Every row gives one point. The points of each table are mixes of a few directions, plus a little noise. Count the directions of each table, and those that both share. Where both have some left over, give the other angles between the two spaces (their principal angles), to ten degrees, smallest first.
In the rows, 128 means zero.

First, 6 rows:
[[120 131]
 [214  92]
 [ 58 156]
 [ 95 143]
 [167 110]
 [111 134]]
Second:
[[105 137]
 [136 124]
 [155 117]
 [223  90]
 [ 55 158]
 [ 90 144]
 [136 125]]
Directions: first 1, second 1, shared 1

First (5 x 3):
[[117 154 172]
 [115 160 182]
 [145  86  59]
 [119 151 168]
 [144  89  62]]
Second (6 x 3):
[[121  90  74]
 [103 142 160]
 [130 125 127]
 [169 147 138]
 [ 50  86  99]
 [191 177 177]]
Directions: first 1, second 2, shared 1

First:
[[139 126 113 117]
 [180 118  79  76]
 [ 55 144 200 207]
 [ 80 136 175 181]
 [140 126 116 113]
 [174 121  81  78]
 [127 130 129 130]]
Second:
[[133  91  84  75]
 [174 201 175 194]
 [120 120 125 125]
 [ 96 104 124 120]
 [ 55 103 157 151]
 [193 146  99 102]]
Directions: first 1, second 2, shared 1

First, 8 rows:
[[137  85 101 148 110 113]
 [174 132  38  93  96 168]
 [109 143 169 132 145 121]
 [145 180 107  85 130 170]
 [ 93 143 200 141 157 113]
 [137  73 100 159 107  99]
 [118 218 172  80 159 170]
 [110  50 139 185 118  71]]
Second (7 x 6):
[[140  99 109 116 144 147]
 [ 88 144 197 172 122  73]
 [115  85 120 199  68  49]
 [134 163 136  84 162 175]
 [103 100 186 131 186 131]
 [161 153  62 109  84 146]
 [155 153  86  84 130 175]]
Directions: first 2, second 3, shared 2

First (8 x 9):
[[143 160 155 112  56 127 169  85 176]
 [ 50 151 132 217 139  84 244 222 103]
 [ 96 104 125 141 178 117 108 175  88]
 [116 135 112 165 142 121 162 155 118]
 [148 112 144  76 120 141  68  91 136]
 [154 101 106 103 166 148  59 114 111]
 [175 147  83 151 122 149 149 100 147]
 [143 114 165  58 101 138  65  82 144]]
Second:
[[140 180 174 124  85  72 133 178 115]
 [196  97  99 102 149 190 172 119 106]
 [ 80  62  82  91 187 183 160 120 153]
 [101  63  82  84 185 190 173 126 144]
 [114 185 172 167  81  58  81 136 127]
 [143 168 154 165  93  90  90 118 119]
 [122 142 133 163 116 112  88  99 131]]
Directions: first 3, second 3, shared 0; angles 30, 70, 80

First (8 x 11):
[[ 51 105 161 139 144  73 167 132 124 138  80]
 [ 99 110 131 104 165 111 125  85 139  97 166]
 [109 142 130  84 186 159 161 154 119  71 115]
 [187 109 117 130 104  94  63  96  87 200 172]
 [124 170  82 105 148 110  50  88 135 120 178]
 [165 127 185 161  74 124 172 108  14 121 106]
 [165 120 103 159  82 168 125 183 200 180 105]
 [120 138 116 139 118 188 164 175 210  99 106]]
Second (10 x 11):
[[129 143 129 102  67 159 127 127 115  86 191]
 [154  98 134 135 139 158 151 140 157 115 127]
 [153 203  95  91 110 201 128 148 151 112 153]
 [116 125 121 108 109 159 134 136 163  88 169]
 [175 128 108 128  75 176 107 151 151 118 170]
 [ 84  95 152 213 107  41 128 107 141 201  52]
 [122 113 113  82 185  96  83 125  84 108 160]
 [162 156 153 135  88 184 186 126 113 118 121]
 [124 106 120 104 239  49  77 117  56 155  99]
 [ 61 114 155 184 161  55 161 103 149 178  38]]
Directions: first 6, second 6, shared 4; angles 40, 50

First:
[[109 134 160 146 110  77 179 117 118 148 154 125]
 [155 116 129 112 113 122 174 139  93 150 142 153]
 [116  68 216 177  87 186 109 152 158 111 119 120]
 [129 155  97 110 140  84 158 113 108 146 142 132]
 [ 99  79 220 187  90 172 100 142 171 105 118 108]
 [174  99  84  98 148 238  44 157 137  95  84 141]
 [148 129 127 114 116 103 185 129  93 154 149 150]
 [ 89 183 108 128 143  31 166  91 127 148 153 111]
 [131 183   8  81 200 145  38 109 149  98  91 112]]
Second:
[[112 134 117 145  65 146 113 107 165 146 140 156]
 [196 105 179 177  99 128 116  50  75 163 123  87]
 [127 172 117  89 224  92 150 197  93  98 128 111]
 [129 164 112 153  46 130 115  87 153 168 146 155]
 [121 125 150 126 159 147 117 176 133 100 117 122]
 [ 94 130  74 133  32 125 131  68 187 167 148 182]
 [155  79 137 114 186 101 155  97  82 121 112  92]
 [ 94 117 143  91 222 153 128 240 140  62 107 122]]
Directions: first 3, second 4, shared 1; angles 70, 80

First (11 x 14):
[[140  77 167 119 185  72  90 156 103  84 169 103 165  78]
 [135 140 138 128 150 118 123 145  90  88 138  93 122 109]
 [ 94 126 135 166  97 158 168 117 163 202  99 131 115 172]
 [ 54 117 110 148 156  97 186 160 249 193 110 149 197 199]
 [135 170  73 103  81 161 119 103 133 126 111 162 102 140]
 [123  81 159 122 132 105  54 137  70 118 142 105 123  69]
 [174 141 126 124 113 154 157  93 133 120 134 153 115 137]
 [133  64 165 117 159  81  62 142  97 108 160 115 153  69]
 [132 167 106 132 125 147 183 120 165 134 117 144 126 170]
 [148 123 146 137 104 151 117 107  88 136 125 120  96 113]
 [136 207  79 112 102 164 152 123 114 100 105 127  94 148]]
Second, 11 rows:
[[131 123 134 124 100  75 124  94 106 180 120 123 138 112]
 [120 105 111 166 182 185 123 152 145 109 165 110  99 146]
 [108  97 134  93 130 143 114 115 100 122 142 117 153 107]
 [ 75 113  95  80 161 130 123 123 145 106 119 123 153 101]
 [226 148 123 157 102 142 120 160 123 136  92 119  77 189]
 [100 140 173 154 149 165 143 142 159 103 175 138 114 142]
 [169 171 120 168  56  93 156 132  78 104  92 188 177  94]
 [179 125 123 125  46  54 120  89  48 183  86 139 166  95]
 [162 145  86 159 126  91 132 133 142 160  89 125 103 144]
 [ 51 104 121  95 194 145 123 121 177 123 160 103 122 121]
 [ 87 137 188  86 162 188 131 149 183  83 167 122 107 159]]
Directions: first 5, second 6, shared 0; angles 30, 50, 50, 70, 80

First (10 x 18):
[[126 139 140 111 130 143 116 132 151 104 132 143 158 122 124 151 138 113]
 [120 139 114 106 177 142  90 144 144  99 109 165 154 150 115 149 139 120]
 [118 143 113  97 189 148  79 149 153  87 105 177 166 154 111 159 144 115]
 [137 103 119 172  87  93 176 109  78 190 137  74  59 121 145  75 103 158]
 [138 137 188 125  34 143 171 106 161 120 175  97 161  66 142 150 132 103]
 [119 143 117  99 181 148  84 146 153  89 109 172 165 150 112 158 144 115]
 [135 115 133 152  90 111 162 114 106 161 141  93  96 114 140 102 115 140]
 [128 136 142 117 119 140 125 128 147 111 135 135 151 118 127 146 135 116]
 [123 129 110 121 165 129 106 138 125 121 111 147 128 149 121 130 131 131]
 [136  97 102 178 108  84 170 113  63 200 125  76  42 137 144  63 100 169]]
Second:
[[139 123 168 146  43 123 180 104 129 149 166  82 121  81 146 120 120 123]
 [124 148 148  96 135 157 104 136 172  82 133 159 185 118 119 171 146 101]
 [126 135 132 117 135 138 117 132 142 112 127 141 147 128 124 142 135 119]
 [130 144 169 108  87 152 134 123 170  97 154 132 177  93 130 164 141 100]
 [130 113 106 151 135 106 140 125  93 162 119 110  83 143 133  95 114 151]
 [124 118  92 138 174 113 112 137 100 144 102 136  96 162 123 105 121 148]
 [124 128 110 124 162 127 110 137 122 124 112 143 124 148 122 126 129 133]
 [141 123 172 148  32 122 187 101 129 152 171  76 120  75 148 119 119 123]
 [115 121  56 125 249 115  68 157  95 129  69 173  98 204 108 109 127 154]]
Directions: first 2, second 2, shared 2

First, 11 rows:
[[142 134 137 161 160 129 111 127 142 133 120 124 129 137 123 135 101 112
  117 123]
 [104 145 132 139 105 112 105 128 111 114 119 110 119 117 129 155 153 136
  137 116]
 [117 111 111  77  93 114 150 151 124 114 122 135 143 119 138 129 146 142
  121 126]
 [174 103 126 124 177 164 165 115 157 160 151 158 136 150 122  76  82 112
  119 152]
 [119 136 130 140 126 107 106 144 129 114 107 115 134 124 131 157 126 125
  116 111]
 [142  71  90   7  85 148 222 144 132 136 159 176 153 126 142  61 144 154
  128 161]
 [108 146 135 142 110 128 114 111 107 125 135 116 110 120 125 137 155 137
  149 127]
 [102 167 147 193 132  93  58 137 119 104  92  88 119 120 126 195 132 118
  121  94]
 [121 133 129 137 127 105 106 150 133 112 103 116 138 124 132 159 122 123
  111 109]
 [129 145 141 165 145 139 110 106 123 137 136 120 112 132 120 129 126 122
  141 130]
 [150 117 129 122 147 168 162  95 131 158 166 150 116 140 120  76 120 127
  147 157]]
Second (8 x 20):
[[121 111 167 122 109 133 127 163 119 139 131 167 102  59 133 110 126 140
  141 144]
 [123 126 140 132 144 139 118 149 122 125 119 143 149  97 139  97 151 101
  126 106]
 [171  99  91  90 154 111  70  93  70 189 109 131 153  55  46 136 162 147
   63 148]
 [119 149 122 135 104 126 164 130 131 132 120  99 115 169 148 131  98 127
  123 116]
 [126 158 105 137 110 134 169 138 118 134 121  91 126 178 139 127 107 130
  120 108]
 [102 116 146 150 145 123 137  92 161  92 132 123 126 179 160 141 111 128
  140 142]
 [140 142 124 114 109 112 112 126 155 131 135 124 121 128 126 145 124 111
  138 117]
 [123 124 129 146 150 146 128 133 148  84 156 146 132 159 134 137 144 141
  173 143]]
Directions: first 3, second 6, shared 0; angles 60, 70, 80

First, 8 rows:
[[172  69 137 116  51  43 103 165 118 154 180  22  72 131 162  91 156 127
   58 148   8  58 120  98]
 [122 153 106 120 136  93 137 143 152 111 225 100 148 146 118 134 100 128
  132 145 117 155 122 175]
 [153 104 162  87 130 127  71 177 117 140 179  42 113 140 148 148 134 105
  165 111 106 106 154 179]
 [ 96 135 107  73 175 101  64  94 123 133  31 118  55  53 128 128 162 109
  127  91 148  86 102  91]
 [126 143 123 172 132 139 151 143 107 130 115 207 190 139 109 125 105 137
  139  98 152 169 138  93]
 [112 158 125 142 132 146 197  85 149 117 114 159 136 156 111 130  93 119
  111 202 165 158 117 146]
 [153 115 146 190  85 136 193 131  95 151  68 204 173 165 118 102 102 125
   92 149 128 149 137  61]
 [ 91 151 115 125 185 238 108  87 159  87 109 171 134  92 124 162 168 177
  201  82 203 143 135 183]]
Second:
[[150  83 175 196 150 177 154  98 152 131  99 185 111 160 144 153 115 137
  147 128 134 142 167 118]
 [133  83 156 183 200 147 120  95 169 124 116 177  79 158 151 172 137 133
  157  91 113 138 166 114]
 [137 162 104  82  80  15 120 156 114 138 199  61 137  84 105  89  54 100
   80 173 108 124  93 139]
 [137 149 123 108  73 107 142 147 106 135 144 100 160 110 111  99  96 122
  106 161 139 129 109 135]
 [ 64 182  43  32 178 127  67 146 114 105 113  85 109 108 134 130 249 134
  133  75 109  87  87 140]
 [124 113 124 141 194 166 135  88 157 119  77 168  47 148 167 153 169 140
  113 144  88  92 149 143]
 [177  63 212 232 115 135 162 108 153 145 149 179 149 157 121 149  37 124
  158 126 155 183 175 100]
 [132 125 131 135 137 182 154 107 131 126  75 157  96 141 150 129 155 141
  110 164 116 101 139 144]
 [136 127 144 133  79  50 103 171 112 139 218  84 214 110  81 117  60 107
  164  77 170 188 113  96]
 [ 91 194  69  39  74 173 124 163  73 119  90  84 176 105 115  89 210 141
  111 142 149  94  80 150]]
Directions: first 6, second 4, shared 1; angles 30, 40, 90

First, 9 rows:
[[101 106 107 146 199 112 107  89 122 171  96 141 140 129 132 143 169 119
  145 129  93 143 178  66 140 126 127  60 110 111 124 104]
 [140 176  81 132 146 125 176 129 142 149 187 124 114 159  94 117 103  88
  125 125 138  66 182  93 147 163 121 171 121 117 107 185]
 [134 172 210 114   7 169 133 175 145  26 172 147  62 142 144  99 101 156
  120 155 225 122  51 231 104 149 140 215 199 166 152 155]
 [116  77 183  66  94 144 120 173 130 121 132 100 135 125 144 176  91 109
  110 153 129 177  83 215 110 121 139 137 175 101 106 123]
 [182 177  49 169 140 105 165 113 125 146 135 116 158 111  87  83 114 139
  121  74 107  66 146  71 142 122 110 165  55 155 136 149]
 [114  71 164 132 124 123  72 111  90 100  51 146 140 109 189 137 164 169
  141 122 120 163  91 121 129  83 127  63 146 126 154  61]
 [131  76 139  64 104 122 134 162  92 118 133 104 141 148 169 165  72  91
  114 125 133 104 113 155 147 106 123 144 183  76 101 132]
 [106 135 135 182 172 127  90  85 149 147  85 154 127 102 115 113 205 172
  150 136 105 182 138  98 108 128 135  62  84 165 157  88]
 [132 162  89 147 170 125 154 118 161 176 158 120 134 127  75 123 134 108
  126 130 104 126 170 105 124 155 128 135  85 135 116 155]]
Second, 11 rows:
[[149 196 114 143 140 133 137  92 195  97 126 136 120 124  68 135 149 153
  116 128 140  65 142 131 146 113 126 151  78 178 161 160]
 [182 160  85 141  77 117 140 176 107 205 207  99 157 110  29  41 134 134
  130 106 103 195 133 125  94 180 147 194 103 152  97 140]
 [111 169  86 163 194 125 156  98 163 165 141 136 119 134 100 132 143 107
  132 132 112 111 184  85 129 155 122 117  83 133 123 156]
 [ 80  53 144 107 194 122  95 119 114 193  98 122 149 127 150 180 157 100
  143 156  75 214 157 113 119 128 139  37 141  82 104  85]
 [116 165 102 155 129 128 151 142 106 176 210 146  90 163  99  64 145  98
  158 146 150 147 191  72 119 208 139 154 157 115  99 160]
 [119  66 145 102 134 117  89 143 106 168 103 112 161 109 129 147 148 128
  133 133  88 207 115 143 112 114 139  87 136 108 113  82]
 [159 118 155 118  70 127 110 133 114  53  80 125 142 102 165 132 106 177
  108 100 147  97  55 170 133  67 118 147 131 155 163 103]
 [133  73 127 133 100 122 140 155  60 100  85 108 155 105 225 117  68 132
  114  88 122 129  60 138 117  98 106 131 134 105 127  95]
 [100 134 136  96 136 146 182 141 143  90 159 125  90 169 182 178  54  67
  111 150 173  48 137 151 151 138 112 162 175  86 110 184]
 [ 84  81 199  83 141 140  65  94 148  76  68 158 108 145 165 202 182 143
  136 170 148 134 130 157 152  83 139  53 186 112 153  92]
 [170 198 107 166  98 129 149 116 151  83 135 139 117 120  98  84 126 165
  120 100 158  65 114 117 138 125 119 179  87 184 162 151]]
Directions: first 5, second 6, shared 4; angles 50
